Rows are points. Any point is a mix of the corners, with weights that add up to 1. It lies inside the corners' shape when no weight is negative. Say inside or outside, and name the corners with a negative weight.

Corners:
(1):  1.74 -2.11
(2):  0.18 -2.87
(3): -0.29  2.62
Points:
1.01 0.74 -> outside (2)
-0.16  1.83 -> inside
 0.23 -2.63 -> inside
0.12 2.68 -> outside (2)
 0.56 -1.38 -> inside
 0.92 -3.08 -> outside (3)
 0.57 -2.25 -> inside
 1.57 -1.88 -> inside

Corners:
(1): -0.50  1.40 -2.37 -1.07 -0.93  2.53  2.48  2.19 -0.84
(2): -0.32  2.42  3.22  2.94 -0.31  2.15 -2.82 -2.13 -1.54
(3):  3.93 -0.10 -2.14  2.88 -1.78  1.03 -3.18  0.71 -0.64
(4):  2.78 -0.17 -2.02 -0.89 -1.88 -0.31  1.17 -1.56 -1.46
(5): -1.53 -0.26 -0.53 -2.08 -0.20  1.53  1.46  3.07 -2.06
(6):  3.69  3.57 -0.18 -0.20  1.14 -2.61 -1.00  0.12  0.09
(7):  0.05  1.39  1.04  2.70  2.64 -1.55  0.08  3.27  3.82
(8):  0.30  2.38 -1.60  1.33  1.90 -1.70 -2.17  0.21  0.61
(9): -1.36 -0.46  1.57 -2.09  1.73  2.70 -0.20  0.07  3.65
(10):  2.58  2.32  0.30  0.60 -2.98 -2.38 -0.81 -0.18  2.38
Points:
 3.78  2.19  0.12  1.57 -0.37 -1.94 -3.42 -2.82  0.74 -> outside (1, 5, 7)
-0.04  1.46  0.72  3.15 -0.41  1.73 -2.20 -1.96  1.62 -> outside (5, 6)
 2.59  1.43 -1.76  1.19 -2.46  0.02 -1.29  0.08 -2.78 -> outside (7, 9)
 0.76  1.16 -0.46 -0.58 -0.08 -0.10  0.51  0.47 -0.17 -> outside (3)
 1.58  0.75 -1.40  0.48 -0.89  0.92 -0.30  0.62 -0.36 -> inside
 0.74  1.73  0.01  1.01 -0.41 -0.02 -0.57  0.65  0.01 -> outside (9)
 1.67  1.68 -0.64 -0.17 -0.79  0.49 -0.89 -0.37 -0.99 -> outside (7)

Corners:
(1):  2.74 -1.87  0.32 -1.45 -0.35 -2.14 -0.55  0.39 -5.42  1.13  1.83 -0.34  3.30  0.89  2.66 -0.68  1.64 -0.74 -0.39  1.18
(2): -0.03 -1.54 -2.26 -0.32  1.60 -1.55 -2.87  3.00 -0.01  2.63  3.41 -2.94  3.00 -3.11  0.60 -0.06 -0.48 -4.07 -1.48  1.82
(3): -1.97 -0.43 -3.13  0.24 -0.96 -1.39  1.71 -1.12  2.13 -2.25 -0.19 -2.99  0.74 -1.21 -0.72 -2.02 -0.08 -0.62  0.48  0.58
(4): -3.12 -0.36  2.43 -2.50  0.88  3.13  0.59 -0.83  0.61 -0.50 -4.62  1.80  0.67 -0.96  0.98 -0.04  0.36  0.26 -3.05 -2.75
(5): -0.88  1.49  0.11 -3.43  0.31  1.72 -1.94 -0.41 -0.07 -0.57  0.52 -1.27 -2.24 -0.12  2.93 -2.07 -1.12 -0.56 -0.17  2.98
(6): -2.11 -2.31  0.99 -2.84  4.56  1.34  1.66  3.06 -0.74  1.34 -1.48  1.69 -2.45  2.29  1.10 -1.63  0.68 -2.83  1.18 -0.05
(7): -1.47  2.91  1.14 -0.31 -2.74  0.01 -2.10  1.16  2.66 -2.46 -0.72 -0.22  0.82  2.79  2.48  0.43 -0.15 -0.31 -2.38  0.60
(8):  0.56 -3.60  1.31 -0.49 -0.47 -1.92 -1.35  0.78  0.75  2.61 -0.87  0.76  1.68 -0.09  1.71  3.88  0.12  1.93 -3.52 -2.22
(9):  1.87  1.18  0.93 -2.29 -2.72  0.81  0.57  0.83 -1.68  1.21 -1.31 -2.90 -1.46  2.49  1.49  0.79  0.26 -1.72  0.17  1.61
(10):  1.80 -2.56 -0.55 -2.68 -1.66  4.37 -2.69 -1.10 -1.35  2.33  2.01 -1.99  2.67  1.15  2.93 -2.99 -4.83 -3.21 -2.44 -0.83
(11): -1.82  0.60 -1.96  2.48 -1.96  0.27  0.27  4.01  0.49  2.20  1.10 -1.10 -1.73  0.22  0.17 -1.08  2.05 -1.05 -2.38  2.57
(12): -2.90 -1.41  0.77 -1.81 -1.76 -0.93 -0.80  1.56 -0.22  3.52 -2.71 -3.15  0.14  0.68  4.76  3.36 -0.60  0.13  1.73  1.49
(13):  1.44 -1.80  0.95 -0.16  1.21  3.55 -0.74  4.74  0.97  2.26  1.42  1.39  0.49 -2.18 -2.57 -2.54 -0.92 -3.25  2.56  1.95
(14): -0.38  0.30 -0.07 -2.09 -2.55  0.32  0.12 -0.75  0.33  1.30 -0.54 -1.32  2.72  4.81  2.57  0.64 -0.31  1.25 -4.91  2.87
(15):  0.60  0.25 -1.95  1.76 -0.78 -0.07 -1.48 -0.05 -0.45  0.60 -1.03 -0.53  1.85  1.37 -1.62  0.48 -1.30  0.21 -2.51  0.06
(16):  2.42  3.31  0.32 -0.36 -0.89  1.23  0.68 -1.39  2.33 -0.29 -2.17  0.62  1.68 -1.36  2.36 -1.23 -2.83 -0.29 -1.98 -0.96
(17): -0.81 -1.35 -1.29 -1.54 -1.75  4.60  2.39  1.61 -2.61  2.73  1.75  0.85  0.03  1.25  1.05  1.37 -2.05 -2.66 -1.62  0.00
(18):  1.95 -0.27 -1.64  2.10  0.91  4.32  0.29  0.73  0.03 -4.94  0.54 -3.00  0.25  0.21 -0.36 -1.09 -0.27  0.75 -0.56 -0.98
(19): -2.96  0.36  1.35  0.48  0.88 -2.36  1.40  1.20  0.17 -1.27  0.65 -3.06  0.25  1.09 -0.26 -2.76 -0.87 -1.47 -0.52  2.49
(20): -1.78  0.71  0.50 -1.14  1.97  4.87  1.64  3.20  0.60  1.57  0.63  1.23 -0.83  1.44 -2.21 -1.93  0.75 -1.13  1.17 -1.97
(21): -1.69 -2.19 -1.84 -1.27  0.35  2.04  0.65  3.81 -1.20 -1.18 -0.36 -0.03  1.39 -0.48 -0.77 -1.02 -1.92  0.84 -2.80 -3.23
Points:
 0.88 -1.28 -0.84 -1.10 -0.43  1.27 -1.05  1.10 -0.71  0.97 -0.46 -0.45  0.77 -0.87  1.66  0.21 -1.14 -1.31 -1.07 -0.79 -> outside (14, 19, 20)
-0.02 -0.39 -0.26 -0.71 -0.27  0.76 -0.24  1.30 -0.32  0.64  0.39 -0.99  0.57  0.72  1.04 -0.69 -0.69 -0.97 -0.79  0.67 -> outside (4)
-1.23 -0.55  0.14 -1.21 -0.65  0.59 -0.24  1.52 -0.09  1.34 -0.88 -1.41  0.32  0.74  1.85  0.61 -0.46 -0.63 -0.18  0.49 -> inside
-0.20 -0.33 -0.08 -0.63 -0.15  0.75 -0.09  0.78  0.27 -0.15 -0.62 -1.03  0.62  0.43  0.87 -0.48 -0.33 -0.35 -1.18  0.08 -> outside (17)
 1.19  0.39 -1.16 -0.39 -3.36 -0.88 -1.41  0.79  0.09  2.10  2.06 -0.90  2.22 -0.16  0.31 -0.74 -1.61 -1.36 -3.24  2.56 -> outside (4, 6, 12, 18, 20)
-0.22 -0.94 -0.71 -0.16  0.58  0.77 -0.07  1.94 -0.27  0.80  1.02 -1.20  0.52  0.32  0.14 -1.26 -0.93 -1.31 -0.22  1.12 -> outside (4, 7, 9)

Corners:
(1): -0.86  4.54 -0.44  0.77 -0.60 -0.57  1.07  3.16 -0.82  1.14 -1.57 -1.62 -1.08  0.15 -0.44 -3.45  0.94  0.61  1.48 -0.77
(2):  1.34  0.58 -0.22 -0.11 -0.05  0.56  4.70  1.28  3.36 -0.12 -0.29 -0.63 -1.20 -2.34 -3.46 -4.86  0.64  1.16  0.95  1.57
(3): -1.83 -2.20 -0.37  0.97  1.11  1.47  3.40  3.29 -0.14 -0.03 -1.67 -0.46 -0.49 -2.66 -0.55 -0.89  2.77 -0.58  1.54 -0.55
(4):  2.45  3.05  0.53 -3.33  3.78  3.70  0.73  1.38  1.34 -3.56 -1.71 -3.72  3.32  0.00  2.54  0.84 -3.02 -2.58  1.58  0.13
(5): -0.09  0.32 -1.30  0.45  0.38  2.17  1.40  1.49 -1.35  1.07  4.25 -0.33  0.12 -1.34 -1.91 -2.29  1.26  0.45  4.48  1.50
(6): -0.31  1.07  0.49  0.09  0.83 -0.07  2.76  4.81 -0.76  0.93  0.31  3.96 -1.53 -2.60  0.10 -3.79 -0.63 -1.00  1.20  1.69
(7):  0.97 -0.80 -1.63  0.65 -1.57  1.17 -0.45  1.84 -0.49 -0.25 -0.38 -1.66 -2.85 -3.24  0.00 -4.02  0.27 -2.24 -0.06  2.29
(8): -2.15 -0.81  0.73 -6.97  0.77 -3.88 -0.59 -2.64  0.32 -3.18  1.71 -2.30  0.45  2.51  1.61  2.91  1.32  0.20 -0.27  2.44
(9): -0.90  0.60  1.83  2.77  2.87  1.57  0.62 -0.57 -0.17 -1.54  0.56  0.49 -3.29 -1.37  0.49 -3.68  0.60  1.47  1.31  0.00
(10): -1.65  1.46  0.83 -3.54  0.65  1.95  0.27 -1.88  0.04 -0.65  1.29 -1.17  1.03  2.38  0.05  4.85  0.04 -0.80 -4.61  1.43
(11): -1.73 -1.52  0.41 -4.39 -0.35  0.92 -2.38 -2.36  0.99 -0.29 -1.69  1.45  3.43  4.02  1.27  1.63  2.96  0.21 -0.98  3.33
(12): -1.86 -0.60  2.53 -5.04  0.85 -1.61 -3.42 -3.68  2.80  3.08  0.96 -1.75  1.98  2.14  0.29  3.04  0.96 -1.99 -0.44  1.17
(13): -1.01 -0.88 -0.90 -1.87  0.74 -2.47 -2.49 -0.73  4.16 -0.22  1.16 -0.13  1.15  4.20  1.39  4.40  0.49  1.75 -0.40  4.19
(14): -0.77  0.78  0.11 -2.75 -0.03 -2.84 -2.98 -1.35  3.60 -2.22  2.65 -0.13  3.23  1.39  0.94  3.25  4.74 -0.84 -1.35  0.77
(15):  3.09 -1.14 -2.98  0.42  2.90  0.24  2.85  2.52 -1.32  2.05  0.77 -1.33 -1.42 -1.28  0.88 -3.95  1.55  0.97 -0.60 -0.01
(16): -1.26 -2.60  0.92  1.80 -0.22 -0.90  1.24  1.83 -0.68  0.39  1.90 -0.54  1.84  0.29 -0.68 -5.04 -0.83 -0.73 -0.10 -0.01
(17): -0.03  0.90 -0.24  2.43 -0.24 -0.69  5.00 -0.44  0.31 -0.04  0.42 -0.64 -0.36  0.25  1.37 -3.67  1.22 -2.64  1.12  2.20
(18):  3.94  0.89  0.54 -2.40  0.73  2.27 -0.10  0.03  0.66 -3.34 -2.45  0.48 -0.95  2.46 -0.15  2.60 -1.88 -3.83  1.68 -2.75
(19): -2.14  1.37 -5.15  1.01  1.81 -0.38  3.29 -0.58  0.98  0.37 -0.11  0.67 -0.80 -2.94 -0.32 -3.67 -1.18 -1.27  1.70 -0.24
(20):  2.93  1.03  1.26 -1.15  2.23 -0.04 -0.32 -0.38 -2.44 -2.08 -4.15 -1.53  3.22 -0.95 -0.97  3.14 -2.18 -1.14  0.90  1.24
(21):  0.81 -0.34  0.38  1.00 -3.12  0.43  3.67  0.76  0.04  2.03  0.02 -0.20 -0.51 -2.86  2.73 -2.04 -0.62  1.68  1.39 -0.74
Points:
-0.48 -0.18 -0.08 -1.12  0.83  0.07  0.89  0.58  0.87 -0.58 -0.04 -0.77  0.33 -0.08  0.36 -0.04  0.88 -0.48  0.50  1.02 -> inside
-0.38  0.11 -0.70 -1.01  0.33  0.29  0.91 -0.14  0.38 -0.03 -0.07 -0.08  0.64 -0.13  0.41 -0.72  0.47 -0.26  0.81  1.04 -> inside
-0.30  0.16 -0.08 -1.68  0.65 -0.63 -0.29 -0.22  1.19 -0.24  1.14 -0.57  0.95  0.42  0.34  0.40  1.57 -0.50  0.20  1.02 -> inside
-0.30  0.13 -0.25 -1.12  0.71  0.10  0.93  0.29 -0.08 -0.39  1.11 -0.59  0.26 -0.24 -0.24 -0.88  0.56 -0.18  1.37  1.22 -> inside
 0.00  0.93  0.17 -1.49  0.91  0.93  1.11 -0.04  0.29 -0.43 -0.34 -0.69 -0.16 -0.64  0.24  0.01  0.87 -0.74  0.26  0.56 -> outside (13, 16)
 0.17  0.27 -0.12 -0.38  0.58  0.14  1.73  0.96 -0.04 -0.27 -0.01 -0.53  0.02 -0.88  0.10 -2.20  0.58 -0.64  1.28  0.48 -> outside (10, 13)
 0.28 -0.34 -0.61 -0.02  1.64  0.92  0.90  0.69  1.09 -0.10  0.05  0.10  0.37 -0.54 -0.10 -0.85  0.42 -1.01  0.39  1.16 -> outside (1, 8, 21)
-0.50 -0.16 -0.39 -1.11  0.70 -0.09  1.07  0.42  1.14 -0.32 -0.04 -0.44  0.23 -0.03  0.00 -0.44  0.76 -0.17  0.56  1.29 -> inside
-0.57 -0.42  0.07 -2.51 -0.09 -1.07 -0.67 -0.94  0.44 -0.51 -0.65 -0.08  1.11  1.91  1.32  2.22  0.81 -1.10 -1.15  0.99 -> outside (2, 4, 5, 9)

Corners:
(1): -0.89  0.39  0.81 -0.24 -0.90  0.46  3.52 -2.27  1.47  1.68 -1.53 -0.19 -0.09  2.16 -0.58  1.27  0.47  0.19 -0.07 -1.85
(2): -0.65 -5.18  1.72  1.78  1.68  1.02  0.74 -0.04  2.89  0.32  0.02 -3.02 -9.49 -1.31 -3.52 -0.46  1.55 -2.05 -0.79 -1.93
(3):  0.61  0.26  1.05 -1.03  0.19 -0.82 -2.24  0.77  0.09 -2.59 -0.13 -0.38  1.53  1.68  1.58 -1.47  0.85  0.49  2.67  2.60
(4): -5.43  1.18  1.64 -0.13  2.17 -0.93  1.62  3.38  2.89  1.70  0.47 -1.49 -0.99  1.35  0.47 -0.57  1.65 -1.03 -0.10  0.36
(5):  1.27 -0.30  1.81 -0.93 -1.10  1.66 -0.69 -1.66  3.03  2.75 -1.26 -0.76 -0.19  0.01  0.08 -0.05 -2.40 -0.90 -0.47 -1.76
(6):  0.98 -0.03  2.86  0.88 -1.23  1.18 -1.95  0.70 -1.53  0.70 -0.06  7.41  1.13 -3.80  1.88 -1.44 -1.32 -0.38  1.50 -0.07
(7): -1.02  1.88  1.66  2.34 -0.52  1.31  3.88 -2.83  3.02  1.50 -2.31  3.26  0.15 -2.22  0.07  0.73 -0.12 -1.79 -0.14 -1.54
(8): -0.68 -0.44  1.51  2.66 -0.26  2.76 -0.09 -1.01  1.24 -2.89  0.23 -1.28 -5.44  2.05  0.88  1.62  0.61  3.26  0.61  0.52
(9):  0.27  1.40  1.11  1.81  4.02  0.43 -0.87 -0.84  0.34 -0.30 -2.90  1.07  2.69  0.39  0.59  0.16 -1.66  3.33  2.26 -1.77
(10):  1.25  1.56  2.21  1.72 -0.83  2.32 -0.57 -1.40  1.55  1.16  1.81  0.80  0.14 -0.15  1.76  1.09 -1.61 -0.49  4.45 -1.43
(11):  0.46 -0.15  1.54  1.94 -0.57  2.19  5.10 -1.45  3.34 -2.18 -2.10 -0.14  0.32 -1.03 -0.94  4.05 -0.30 -0.61  1.34 -1.37
(12): -0.89  0.06  1.59  1.75  0.33  2.23 -1.05 -0.57  1.68  1.77 -2.41 -0.15  0.91  2.40  0.08 -0.74  0.79  1.44  0.12  0.37
(13): -4.90 -0.21 -2.96 -1.39  4.56  0.91  0.21  1.71 -3.14  0.73  1.73 -2.52  0.49 -0.95 -1.62 -0.95  0.97 -0.71 -0.80  0.26
(14):  0.54  1.06  1.97  2.00  1.75  0.92  0.37 -0.57  0.94  0.56  1.09  1.22  0.90  2.46  1.16 -0.60  0.78 -0.71 -0.57 -1.47
(15): -4.01 -0.06  0.86  1.21 -0.66 -0.16 -1.05 -1.57  2.40  1.33 -2.70  1.74  1.67  1.43  0.21  1.65 -0.30  0.08  0.00 -1.96
(16): -2.30  0.41  1.32 -0.49  1.07 -0.64  2.07 -1.37  1.96  2.20 -1.78 -1.62  1.07  1.37 -4.94  0.27 -0.43 -0.16 -0.62 -1.84
(17):  0.38  2.09  1.81  1.24  1.50  2.46  0.26 -0.63  3.04  1.08 -1.66  5.06  0.63  1.29 -0.03 -0.62  0.45 -0.41  0.57 -1.15
(18): -0.88  1.66  0.39  2.29  0.54  1.07 -1.81  0.01  2.26  1.40 -2.43 -1.10 -2.65  0.12 -0.02  2.74  1.56 -0.94 -0.35 -2.58
(19): -0.20  1.01  0.76 -0.19 -0.24  1.56  0.80 -1.44  1.53  1.97  2.84  1.62  2.08 -1.78  0.88  1.70  0.54  1.75 -0.65  0.55
(20): -1.80  0.91 -4.21  2.12 -1.37 -2.05 -1.38  0.14  1.94  0.60 -1.51 -0.75  0.99  0.92  0.02  0.12 -0.13  0.23  0.45 -1.92
(21):  1.13 -2.59 -1.05 -0.51 -0.53 -1.84 -1.20 -0.80 -0.33  1.05 -2.65  1.22  1.86 -0.70 -1.17  0.29 -3.90 -0.26  0.66  2.59
Points:
-0.71  0.36  1.27  0.97  0.47  0.99  0.45 -0.64  1.76  1.03 -0.75  0.45 -0.13  0.45  0.07  0.08  0.00 -0.27  0.15 -0.78 -> inside
 0.13  0.30 -1.06 -0.12  0.28  0.35 -1.32 -1.33  0.70  0.29 -1.71 -0.96  2.23  2.08 -0.33  1.23 -0.69  1.73 -0.15  0.21 -> outside (2, 4, 6, 7, 10)
-1.06  0.21  0.78  1.14  0.59  0.66 -0.14 -0.51  1.32  0.29 -1.30  0.30 -0.14  0.35 -0.18  0.62 -0.16  0.75  1.02 -0.47 -> outside (5, 14)
-1.00  0.08  0.87  1.04  0.82  1.10 -0.01 -0.31  1.43  0.81 -0.85 -0.02 -0.48  0.51 -0.23  0.18  0.17  0.11  0.51 -0.64 -> inside
-2.50 -0.20  0.00  1.45  0.20 -0.17  0.80 -0.12  1.46  0.07 -2.10 -0.75 -0.81  0.85 -1.36  1.03  0.85 -0.35 -0.26 -0.97 -> outside (5, 9, 10, 17, 19)
-1.71  0.86 -0.01  0.72  0.64  0.27  0.35 -0.27  0.74  0.52 -1.17  0.63  1.29  0.77 -0.06  0.35  0.30  0.55  0.18 -0.34 -> outside (2, 5, 10)
